Every row gives one point. Examples show where two turns around zero, p and q, send a point. Where does a point land after both, in the order given? Backwards means that the second turn is done in reverse. Each puzzle has new turns, and all numbers are rounded.

Turn p:
[ 13 -28] => [-15 -27]
[-35  15] => [-9 37]
[-21   7] => [-7 21]
[29 -8] => [ 11 -28]
[13 15] => [20 -1]
Turn q:
[-14 -11] => [-17   4]
[-12   6] => [-3 13]
[-22   5] => [-10  20]
[48  0] => [ 30 -37]
Where do these land?
p, then q: [36 12] => [  3 -38]
q, then p: [-20   6] => [11 18]
q, then p: [-16 -18] => [-13  20]

Turn p:
[  7 -12   1] => [ -2 -14   1]
[ 17  28 -14] => [33 12  4]
[  6 -48  13] => [-28 -42   1]
[-32  21 -13] => [ -3  34 -21]
[ 2 11 12] => [ 0  9 14]
Turn q:
[  2  28 -37] => [-31   7 -34]
[-22 -36 -10] => [  7 -42   5]
[-5  9 24] => [-1 13 22]
[ 10 -12  30] => [25  9 21]
[ 23  12 -17] => [  0  15 -27]
[-8 -1 11] => [ 0 -1 14]
Where do these land?
q, then p: [-2 22  2] => [-3 22 -2]
q, then p: [ -2 -10  16] => [-2 -7 18]
q, then p: [ -2 -14  -6] => [ -1 -15  -3]
q, then p: [-37  18   9] => [-38  18   5]
q, then p: [ 22  27 -29] => [ 22  22 -33]
p, then q: [ 21 -41   9] => [ 26 -36  15]

Turn p:
[ 16 -22 -35  29] => [-17  19 -15  44]
[-17 -17  13   1] => [-17 -20   1  -5]
[ 0  3  0 18] => [-10  10  10   6]
[-21 -11  33  13] => [-24 -24  24 -11]
[ 14  27  24 -44] => [ 48 -13   6 -30]
[  9  21 -35 -17] => [ 21  29 -27  -4]
Turn q:
[-39   2   5   4] => [-21   3  -6  33]
[-24  -8  30 -21] => [-41  -9  14   8]
[ 47  30 -32 -20] => [ 23  12 -31 -53]
[26 -3  5 26] => [28 11 21 -6]
[ 17 -20  -7  -1] => [ 15 -19   7 -10]
[-26  -2  -1  12] => [-5  2 -3 28]
Where do these land?
q, then p backwards: [10 21 -2 -6] => [-12  16 -13  -4]
p, then q: [ -8 -20   7  32] => [-12   5  10  36]
q, then p backwards: [-18 -41  48  -3] => [  0 -23  45  42]
q, then p backwards: [26  3 -6 14] => [ 11  24   5 -15]
p, then q: [-43  30 -17 -12] => [-31  -6 -43 -18]
q, then p: [ 37  -5 -22 -10] => [ 33 -15 -23  12]
q, then p backwards: [ -4  12  -8 -15] => [-15  -3 -13  -6]

Turn p:
[-11  15 -14 -11] => [-3 23 11  1]
[21 -6  0 -9] => [  3  -4 -10 -21]
[-10 -13  11  33] => [  3 -22  -9  30]
[ -2 -13 -11 -20] => [-21   8  -5 -13]
[18 11  3 -2] => [ 17   0   0 -13]
[-18  -6  20  12] => [ -6 -20  12  19]
[ 2 13 -9 -4] => [ 7 14  3 -3]
Turn q:
[-21 -10 -14 -21] => [ -6 -32  -7  -8]
[-13   3  27  -1] => [ 15   3  16 -20]
[  2  10 -12  17] => [-13  15 -12   0]
[ 12 -22  -2   0] => [-8 -7 14 18]
[-6  5  0  3] => [-1  2 -3 -7]
[18 12 18 17] => [11 30  8  5]
[  8   3 -18 -16] => [  2 -12 -18  14]
Where do these land?
q, then p: [-48   8   9   2] => [-32   8  15 -33]
p, then q backwards: [ 9  9  8 -5] => [-7  2 13 -5]
q, then p: [ -1  -1   7 -15] => [  0  -9 -11  -9]
p, then q: [ 7  6  2 -9] => [12 -5 -1  3]
p, then q: [ 10 -21   7   7] => [-18 -17   2   7]
p, then q backwards: [ 12  -1 -28   9] => [10 28 -9  5]
p, then q: [12  0 -4 11] => [-6  1 -7 14]

Turn p:
[-15   7   2 -29 -26 -17] => [ -2  24 -27   5 -27   8]
[-23   1  22   0   5  -9] => [-18   6 -12 -21  -4 -12]
[  0 -22  -8   5  -1  12] => [  7 -19   4  10  -4 -13]
[-27  34   7 -11  15  10] => [  0  16 -31 -20  27  -1]
[ 16 -14 -17 -14  13   3] => [28  2 15  7 -3 -8]
[ 18 -15  21  10 -17   3] => [ -9 -23  12  -6 -20  14]
[ 24 -22  -5  14  13   0] => [  8 -14  34   3  -1  -7]
[-12   7   7  16  15   7] => [-11  -6  -2 -11  20  -9]
[ 20  24 -29   8 -17 -10] => [-1 15  9 32 12 29]
Turn q:
[ 11 -38  -2   8   8 -17] => [30 -6 -8 26 -8 17]
[-29 -14 -10  -7 -20 -10] => [ 26 -11 -12 -11   6 -24]
[ 18 -12   0  -8  17   8] => [-1  3 -5  7  5 28]
[ 31 -17  -8 -16  -5  -1] => [17 16 -7 -7 -8 30]
[ 17  15 -14   5   0  16] => [-21   8  -8 -10 -15  10]
[ 3 11 23 14 -1  9] => [-15  -9  25   2  -5   1]
[  7  16  -4 -18   9   6] => [-14  17  -3  -9  13   7]
[-14  38  -2   5 -11  -9] => [-18  14   8  -9  -3 -34]
[-43  -1  16  17   3  -3] => [ -1 -30   9  12  14 -33]
Where do these land?
q, then p: [  3 -10  48  26   5   1] => [-25 -36   9 -28 -18  -5]
p, then q: [-15  19 -25   9   1  -2] => [-23  -1 -11  23  -2 -10]
q, then p backwards: [ 24   2  -5 -16   3  -3] => [  8  22   1 -13  -3 -13]
q, then p backwards: [ -2  17  -3 -11 -20 -12] => [ -7  -4   5 -13  23 -15]
q, then p: [-19  -7  18  -3  19   9] => [ -1  -9  15 -14   5 -26]
p, then q: [ -9   2 -16  -4  -4 -21] => [-14   5   6   3 -11 -21]
q, then p: [ 19 -24 -17  -1  -4  28] => [ 29 -22 -15  21  -4  -1]

Turn p:
[ 20 -12 -19   2   3  -8   3  11] => [19  6 -3 17 -4 -1 -9 18]
[ 11   6   9   5   1   3   3 -12] => [  7   6  10  -1   2   8   2 -13]
[  7   5 -11  11   4   9   2 -10] => [ 3  9 -2  9  7 16  4 -2]
[  8  15  -8  -1   8   1 -24 -11] => [-11  15   9  -5  10  16 -16   5]
[-6 12 13  9 16 -2 -7  8] => [-11  -7  22  -3   5   3   9   6]
[ -2 -15   6   5  13   5   4  -9] => [  4 -14   2  11  11   1  -2 -11]
[-10  -6 -12  -9 -21  -9  11  -6] => [  0  11 -24   0  -5 -17   2  -5]
[ 3  2  9 -4 -7  0  8 17] => [  7  -6   3  -8 -15  -5   8   6]
[-22  -5  -5 -19 -10   2  -7  20] => [-15 -14 -18 -14 -10 -13  -4  15]
[ -5   0  10  -4   2   0  12 -16] => [  4  -1  -1  -5  10  -5   6 -18]
[-4 -1  9  5 -8 -1 -5  6] => [ -8  -4   4   0 -12  -3   1  -3]
Turn q:
[ -1  19 -19  13   0  -1  11   9] => [  2  12 -16   8 -18  11  12   5]
[-12 -17  -1  -8  -9 -15  -5  -5] => [  3  -7  12   7   1 -22  -4   9]
[  3  -1  13   4  14 -14   6   0] => [-4  2  4 -1 17  1 16  5]
[-2 15 18  0  5  2 -4 -8] => [ -5   8   2  -8   8  -2   8 -19]
[  7 -19   0   1  -6  13 -11 -15] => [  9 -16  -5   0  10  -4 -21  -6]
[ 15 -15  -6 -15  -9  -4  -8  -6] => [ 15  -1   9  -6   6  -5 -20  11]
[-11   3  -5  -3  -2  10  13  10] => [ -5  -7   4   3 -18   8   6  -1]
[ 2  5 -5 -6 19  8 -6  1] => [ -7  -2 -10 -20  -1   3   1   3]
[ 2 20  4 16 -4  3 14  4] => [  0  12  -6  11  -5  15  14 -12]
[ -2  -9   2  -2  -9  -4 -11  10] => [ -8   2   8   7   1  -6 -13   6]
Where do these land?
p, then q backwards: [-6 -7  6  6  2 -6 -7  0] => [-10  -7   6   1  -5   1  -4   4]
p, then q backwards: [  7  -8  -3 -10   3   1   1   6] => [  6  -9 -10  -3  -2   1  -1  -6]
p, then q: [-26  -6   8   2   7  -1   1   2] => [ -2 -17   3   7   2 -13  13  11]
p, then q backwards: [  3   0   6  -3 -12  -8  -9   9] => [ -9   3  -8 -12  -6   1  -7   6]
p, then q: [  4  -5   6  -7   2   0   2 -17] => [  8   0  -8 -12  10  -7  -1  -3]
p, then q: [  4  35   7  -9   9   6 -10 -11] => [ -8  -4  15 -31  -9   4   7 -17]
q, then p: [ 6 -4  6  8 -9 -5 18  6] => [ 5 -8  8  8 -5 14 12 -6]
p, then q: [ -6  -2 -48  -1 -13   6  -2   8] => [-12  12 -25   8 -34  11  -5  18]
q, then p: [ 9 -2 -2  6  4 -8  6  5] => [ 4 -5  2  1 -1  8  9  9]
q, then p: [ 4 -6  6  6  3 20 11 -5] => [  5 -10 -11   9   6  11  -9 -11]
q, then p: [  2   6   7   2   5  -5 -11  -4] => [-2  5  2 -6 13 -3  1  4]
